Rows are points. The ring and each string are closed loops that go straight from each point to the next, and from the last back to the first. Before rounding, they use only three directions, however many columns there are. Count how often each string passes through the ring. Passing back the other way cancels.

Ring, 6 rows:
[[ 0.45  0.24  0.14]
 [ 0.10  0.23  0.19]
 [-0.08 -0.02  0.24]
 [ 0.04 -0.38  0.22]
 [ 0.38 -0.43  0.19]
 [ 0.63 -0.18  0.17]]
String, 12 rows:
[[ 0.31  0.11 -0.02]
 [ 0.30  0.30 -0.01]
 [ 0.31  0.54  0.07]
 [ 0.34  0.28  0.31]
 [ 0.41  0.31  0.35]
 [ 0.55  0.46  0.09]
 [ 0.59  0.31  0.22]
 [ 0.68  0.29  0.20]
 [ 0.69  0.27  0.00]
 [ 0.50  0.13 -0.04]
 [ 0.31 -0.03  0.15]
 [ 0.33  0.02  0.21]]
Times through: 0
String, 15 rows:
[[ 0.27  0.09  0.11]
 [ 0.26  0.00  0.17]
 [ 0.18  0.13  0.00]
 [ 0.04  0.35  0.01]
 [ 0.01  0.38  0.24]
 [ 0.05  0.35  0.39]
 [ 0.20  0.12  0.38]
 [ 0.25 -0.03  0.20]
 [ 0.19  0.20  0.04]
 [ 0.23  0.19 -0.04]
 [ 0.31  0.45  0.00]
 [ 0.41  0.48  0.19]
 [ 0.39  0.24  0.37]
 [ 0.33  0.06  0.33]
 [ 0.29  0.04  0.10]]
Times through: 2

Ring (6 x 6):
[[ 0.42 -0.35  0.21 -0.28 -0.11  0.15]
 [ 0.09  0.22 -0.01 -0.06 -0.15 -0.02]
 [-0.60  0.37 -0.05 -0.10 -0.25 -0.01]
 [-0.95  0.07  0.08 -0.29 -0.29  0.11]
 [-0.77 -0.45  0.21 -0.45 -0.27  0.32]
 [ 0.01 -0.70  0.28 -0.45 -0.17  0.35]]
String, 9 rows:
[[ 0.81 -0.38  0.54 -0.43 -0.01 -0.05]
 [ 0.25 -0.37  0.39 -0.41 -0.10  0.08]
 [-0.08 -0.32  0.15 -0.29 -0.18  0.22]
 [-0.03 -0.50 -0.02 -0.23 -0.21  0.41]
 [ 0.24 -0.89  0.06 -0.33 -0.18  0.56]
 [-0.07 -0.42 -0.10 -0.17 -0.22  0.41]
 [-0.04 -0.32 -0.03 -0.19 -0.20  0.31]
 [ 0.21 -0.34 -0.11 -0.11 -0.18  0.35]
 [ 0.79 -0.36  0.20 -0.22 -0.06  0.12]]
Times through: 1
String (14 x 6):
[[ 0.42  0.46 -0.05  0.06 -0.10 -0.16]
 [ 0.35  0.16  0.29 -0.22 -0.08 -0.17]
 [ 0.02 -0.07  0.26 -0.30 -0.14  0.00]
 [ 0.22 -0.05  0.32 -0.30 -0.10 -0.06]
 [ 0.62  0.03  0.44 -0.30 -0.03 -0.22]
 [ 0.59  0.10  0.10 -0.09 -0.08 -0.06]
 [ 0.17  0.08 -0.22  0.04 -0.18  0.18]
 [-0.05  0.07 -0.27  0.04 -0.22  0.23]
 [ 0.07  0.42 -0.22  0.11 -0.18 -0.01]
 [-0.05  0.52 -0.03  0.00 -0.16 -0.16]
 [-0.14  0.31  0.32 -0.27 -0.13 -0.23]
 [-0.21  0.14  0.12 -0.20 -0.18 -0.01]
 [-0.25  0.01 -0.17 -0.06 -0.23  0.23]
 [ 0.06  0.43 -0.33  0.17 -0.20  0.06]]
Times through: 1

Ring, 10 rows:
[[ 0.50  0.16 -0.04 -0.02  0.00 -0.32 -0.03 -0.04  0.17  0.05 -0.14]
 [ 0.26  0.42 -0.16 -0.02 -0.18 -0.21  0.08  0.04  0.03  0.19 -0.03]
 [ 0.08  0.46 -0.27 -0.02 -0.26 -0.10  0.15  0.06 -0.06  0.24  0.03]
 [-0.23  0.34 -0.46 -0.05 -0.33  0.12  0.25  0.07 -0.18  0.25  0.06]
 [-0.42  0.01 -0.53 -0.08 -0.27  0.30  0.27  0.04 -0.20  0.14 -0.01]
 [-0.39 -0.32 -0.44 -0.09 -0.14  0.33  0.21 -0.01 -0.12  0.00 -0.13]
 [-0.26 -0.51 -0.33 -0.09 -0.02  0.27  0.13 -0.05 -0.03 -0.10 -0.23]
 [ 0.11 -0.64 -0.16 -0.09  0.16  0.07  0.01 -0.12  0.15 -0.20 -0.32]
 [ 0.42 -0.49 -0.07 -0.07  0.22 -0.14 -0.07 -0.14  0.25 -0.19 -0.32]
 [ 0.54 -0.27 -0.03 -0.05  0.18 -0.26 -0.08 -0.12  0.26 -0.11 -0.27]]
String, 11 rows:
[[-0.45 -0.63 -0.60 -0.12 -0.04  0.45  0.24 -0.08 -0.12 -0.08 -0.16]
 [-0.28 -0.78 -0.71 -0.13  0.10  0.41  0.22 -0.17 -0.05 -0.13 -0.17]
 [-0.41 -0.66 -0.17 -0.10 -0.04  0.35  0.10  0.00 -0.04 -0.19 -0.33]
 [-0.40 -0.41 -0.03 -0.07 -0.14  0.27  0.09  0.07 -0.05 -0.12 -0.31]
 [-0.55 -0.57 -0.68 -0.12 -0.09  0.51  0.28 -0.07 -0.18 -0.04 -0.12]
 [-0.25 -0.31 -0.81 -0.11 -0.06  0.32  0.29 -0.12 -0.13  0.07  0.00]
 [-0.04 -0.16 -0.57 -0.08 -0.05  0.14  0.20 -0.09 -0.04  0.07 -0.04]
 [-0.33  0.08 -0.09 -0.05 -0.30  0.15  0.14  0.13 -0.11  0.07 -0.15]
 [-0.67  0.08 -0.39 -0.07 -0.41  0.39  0.29  0.14 -0.28  0.15 -0.04]
 [-0.69 -0.16 -0.64 -0.10 -0.31  0.50  0.34  0.05 -0.29  0.12 -0.02]
 [-0.56 -0.21 -0.13 -0.07 -0.28  0.34  0.17  0.12 -0.16 -0.02 -0.21]]
Times through: 1
String:
[[-0.39  0.16 -0.07 -0.04 -0.35  0.16  0.15  0.16 -0.15  0.11 -0.13]
 [-0.66  0.24 -0.48 -0.06 -0.46  0.38  0.33  0.15 -0.32  0.24  0.04]
 [-0.47  0.18 -0.95 -0.09 -0.32  0.38  0.42 -0.01 -0.31  0.30  0.19]
 [-0.22  0.16 -0.98 -0.08 -0.21  0.25  0.38 -0.08 -0.22  0.29  0.20]
 [-0.23  0.46 -0.84 -0.06 -0.34  0.17  0.37  0.01 -0.25  0.37  0.23]
 [-0.22  0.83 -0.38 -0.01 -0.51  0.01  0.28  0.17 -0.24  0.42  0.17]
 [-0.11  0.48  0.15  0.00 -0.38 -0.09  0.07  0.20 -0.07  0.17 -0.12]
 [-0.03  0.22 -0.01 -0.03 -0.24 -0.05  0.07  0.10 -0.02  0.10 -0.14]
 [ 0.07  0.11 -0.59 -0.06 -0.10  0.03  0.21 -0.07 -0.05  0.17  0.04]
 [-0.09  0.40 -0.95 -0.07 -0.25  0.13  0.37 -0.06 -0.21  0.36  0.26]
 [-0.42  0.55 -0.75 -0.05 -0.46  0.24  0.39  0.09 -0.32  0.40  0.23]
 [-0.22  0.06 -1.03 -0.09 -0.16  0.28  0.38 -0.11 -0.21  0.26  0.19]
 [-0.16  0.02 -0.35 -0.06 -0.19  0.12  0.18  0.02 -0.09  0.10 -0.07]]
Times through: 0

Ring (8 x 14):
[[ 0.84 -0.09 -0.13 -0.01 -0.06 -0.10  0.22  0.24 -0.04 -0.05 -0.15 -0.17
  -0.20  0.18]
 [ 0.35  0.33 -0.12  0.18 -0.01 -0.23  0.11 -0.06 -0.05 -0.32 -0.18 -0.42
  -0.17 -0.03]
 [-0.21  0.47 -0.10  0.24  0.05 -0.28  0.01 -0.18 -0.11 -0.42 -0.19 -0.52
  -0.17 -0.19]
 [-0.71  0.39 -0.14  0.18  0.11 -0.32 -0.07 -0.16 -0.17 -0.37 -0.17 -0.48
  -0.16 -0.28]
 [-0.82  0.10 -0.22  0.03  0.12 -0.30 -0.07  0.02 -0.21 -0.18 -0.12 -0.32
  -0.15 -0.23]
 [-0.52 -0.25 -0.23 -0.13  0.09 -0.20  0.00  0.26 -0.22  0.04 -0.09 -0.11
  -0.18 -0.09]
 [ 0.27 -0.54 -0.14 -0.23  0.03  0.00  0.16  0.49 -0.17  0.23 -0.10  0.07
  -0.24  0.15]
 [ 0.70 -0.47 -0.11 -0.18 -0.02  0.02  0.22  0.47 -0.11  0.19 -0.11  0.04
  -0.25  0.23]]
String (6 x 14):
[[-0.34  0.58 -0.53  0.21  0.00 -0.68 -0.04 -0.25 -0.03 -0.47 -0.12 -0.57
   0.04 -0.21]
 [-0.32  0.22 -0.37  0.07  0.03 -0.44  0.00 -0.02 -0.11 -0.25 -0.12 -0.36
  -0.07 -0.14]
 [-0.53  0.18  0.12  0.13  0.13 -0.02 -0.02 -0.02 -0.23 -0.24 -0.20 -0.37
  -0.30 -0.21]
 [-0.62  0.58  0.24  0.34  0.15 -0.04 -0.06 -0.29 -0.20 -0.51 -0.26 -0.61
  -0.33 -0.33]
 [ 0.12  0.75 -0.19  0.36 -0.01 -0.42  0.04 -0.33 -0.01 -0.59 -0.21 -0.66
  -0.10 -0.17]
 [ 0.13  0.43 -0.44  0.17 -0.04 -0.54  0.05 -0.13 -0.01 -0.37 -0.13 -0.47
  -0.01 -0.08]]
Times through: 1

Ring, 9 rows:
[[ 0.36  0.25  0.10 -0.50 -0.20 -0.11 -0.10 -0.02 -0.13  0.22  0.44  0.26
   0.08 -0.11]
 [ 0.42  0.65  0.00 -0.24 -0.37  0.07 -0.15 -0.21 -0.18  0.10  0.48  0.17
   0.02 -0.09]
 [ 0.29  0.78 -0.04  0.02 -0.35  0.23 -0.13 -0.34 -0.20  0.05  0.40  0.05
  -0.10  0.01]
 [ 0.02  0.65 -0.04  0.21 -0.14  0.35 -0.03 -0.38 -0.22  0.11  0.24 -0.07
  -0.25  0.15]
 [-0.24  0.31 -0.04  0.20  0.17  0.36  0.09 -0.29 -0.22  0.24  0.07 -0.14
  -0.36  0.26]
 [-0.41 -0.11  0.01  0.02  0.44  0.25  0.19 -0.13 -0.20  0.38 -0.05 -0.11
  -0.38  0.31]
 [-0.42 -0.40  0.11 -0.21  0.54  0.09  0.21  0.04 -0.15  0.47 -0.04 -0.02
  -0.31  0.26]
 [-0.20 -0.46  0.23 -0.47  0.39 -0.10  0.13  0.17 -0.09  0.46  0.12  0.16
  -0.13  0.11]
 [ 0.08 -0.21  0.22 -0.58  0.12 -0.17  0.02  0.14 -0.08  0.37  0.29  0.26
   0.01 -0.02]]
String:
[[-0.19 -0.08  0.34 -0.12  0.15  0.06  0.06 -0.02 -0.06  0.30  0.20  0.11
  -0.16  0.12]
 [-0.33 -0.47  0.50 -0.27  0.34 -0.07  0.12  0.16  0.00  0.41  0.15  0.17
  -0.14  0.13]
 [-0.36 -0.85  0.36 -0.62  0.61 -0.21  0.20  0.33 -0.03  0.58  0.04  0.20
  -0.13  0.14]
 [-0.28 -0.74  0.04 -0.70  0.67 -0.16  0.22  0.26 -0.16  0.61 -0.03  0.12
  -0.18  0.17]
 [-0.16 -0.38 -0.21 -0.56  0.55 -0.02  0.19  0.08 -0.25  0.53 -0.03  0.02
  -0.23  0.18]
 [-0.17 -0.10  0.12 -0.21  0.26  0.08  0.10 -0.03 -0.14  0.35  0.12  0.05
  -0.20  0.15]
 [-0.12  0.00  0.00 -0.22  0.24  0.11  0.09 -0.08 -0.19  0.34  0.12  0.02
  -0.21  0.16]
 [-0.34 -0.19 -0.27 -0.20  0.58  0.22  0.23 -0.10 -0.30  0.48 -0.13 -0.15
  -0.40  0.32]
 [-0.65 -0.20 -0.16  0.18  0.70  0.41  0.30 -0.20 -0.28  0.46 -0.26 -0.29
  -0.57  0.48]
 [-0.60 -0.07  0.15  0.32  0.46  0.38  0.21 -0.21 -0.17  0.34 -0.10 -0.19
  -0.48  0.40]
 [-0.35  0.01  0.34  0.16  0.19  0.22  0.09 -0.13 -0.08  0.26  0.12 -0.01
  -0.28  0.22]
 [-0.19 -0.03  0.06 -0.13  0.26  0.14  0.10 -0.08 -0.17  0.34  0.10  0.00
  -0.24  0.18]
 [-0.18 -0.18 -0.17 -0.36  0.44  0.09  0.16 -0.03 -0.25  0.45  0.00 -0.02
  -0.26  0.21]]
Times through: 0
String, 27 rows:
[[ 0.12  0.13  0.33 -0.29 -0.12 -0.05 -0.06 -0.01 -0.05  0.22  0.39  0.23
   0.00 -0.03]
 [ 0.09  0.13  0.12 -0.30  0.00  0.01 -0.01 -0.05 -0.13  0.26  0.29  0.15
  -0.07  0.03]
 [ 0.15  0.12 -0.13 -0.44  0.10  0.01  0.02 -0.06 -0.22  0.32  0.22  0.10
  -0.10  0.04]
 [ 0.46  0.20 -0.25 -0.77 -0.06 -0.15 -0.06  0.01 -0.25  0.32  0.36  0.22
   0.07 -0.11]
 [ 0.62  0.40 -0.11 -0.73 -0.31 -0.18 -0.16 -0.02 -0.19  0.21  0.52  0.32
   0.17 -0.21]
 [ 0.62  0.59  0.14 -0.48 -0.53 -0.12 -0.23 -0.09 -0.10  0.08  0.64  0.34
   0.20 -0.23]
 [ 0.49  0.65  0.24 -0.26 -0.53 -0.02 -0.22 -0.16 -0.08  0.04  0.61  0.29
   0.13 -0.17]
 [ 0.64  0.84 -0.05 -0.34 -0.56  0.02 -0.23 -0.24 -0.19  0.03  0.60  0.24
   0.12 -0.19]
 [ 0.58  0.80 -0.28 -0.36 -0.40  0.08 -0.17 -0.27 -0.27  0.10  0.47  0.14
   0.03 -0.11]
 [ 0.22  0.38 -0.22 -0.31 -0.03  0.11 -0.02 -0.18 -0.26  0.25  0.25  0.05
  -0.12  0.04]
 [ 0.17  0.43  0.03 -0.13 -0.15  0.13 -0.06 -0.20 -0.17  0.17  0.33  0.09
  -0.10  0.03]
 [ 0.22  0.66  0.24  0.07 -0.39  0.18 -0.14 -0.27 -0.10  0.04  0.46  0.13
  -0.05 -0.02]
 [ 0.34  0.95  0.27  0.21 -0.61  0.23 -0.22 -0.38 -0.09 -0.08  0.57  0.14
  -0.02 -0.06]
 [ 0.49  1.10 -0.08  0.07 -0.60  0.26 -0.22 -0.44 -0.22 -0.06  0.53  0.08
  -0.03 -0.07]
 [ 0.50  0.91 -0.44 -0.21 -0.33  0.21 -0.13 -0.38 -0.34  0.10  0.37  0.02
  -0.08 -0.02]
 [ 0.32  0.58 -0.29 -0.26 -0.15  0.15 -0.06 -0.26 -0.29  0.19  0.30  0.04
  -0.10  0.02]
 [ 0.14  0.38  0.03 -0.16 -0.10  0.12 -0.04 -0.17 -0.17  0.19  0.31  0.09
  -0.10  0.04]
 [ 0.18  0.49  0.25 -0.04 -0.29  0.11 -0.11 -0.19 -0.09  0.10  0.43  0.15
  -0.04 -0.01]
 [ 0.34  0.66  0.31 -0.05 -0.49  0.08 -0.19 -0.21 -0.07  0.02  0.55  0.22
   0.05 -0.10]
 [ 0.58  0.77  0.15 -0.28 -0.59 -0.01 -0.24 -0.20 -0.11  0.02  0.63  0.28
   0.14 -0.20]
 [ 0.31  0.48  0.38 -0.16 -0.42  0.00 -0.17 -0.12 -0.03  0.07  0.55  0.27
   0.07 -0.11]
 [ 0.11  0.24  0.17 -0.21 -0.09  0.05 -0.04 -0.09 -0.12  0.21  0.33  0.15
  -0.06  0.02]
 [ 0.18  0.18 -0.13 -0.44  0.05  0.01  0.00 -0.07 -0.22  0.30  0.25  0.11
  -0.08  0.03]
 [ 0.35  0.14 -0.27 -0.70  0.05 -0.10 -0.02 -0.01 -0.26  0.35  0.28  0.17
   0.00 -0.04]
 [ 0.49  0.09 -0.04 -0.84 -0.12 -0.26 -0.09  0.10 -0.16  0.31  0.44  0.33
   0.15 -0.17]
 [ 0.43  0.05  0.20 -0.74 -0.18 -0.28 -0.11  0.14 -0.07  0.27  0.50  0.39
   0.18 -0.19]
 [ 0.22  0.10  0.55 -0.36 -0.27 -0.16 -0.13  0.07  0.04  0.18  0.53  0.37
   0.13 -0.13]]
Times through: 0
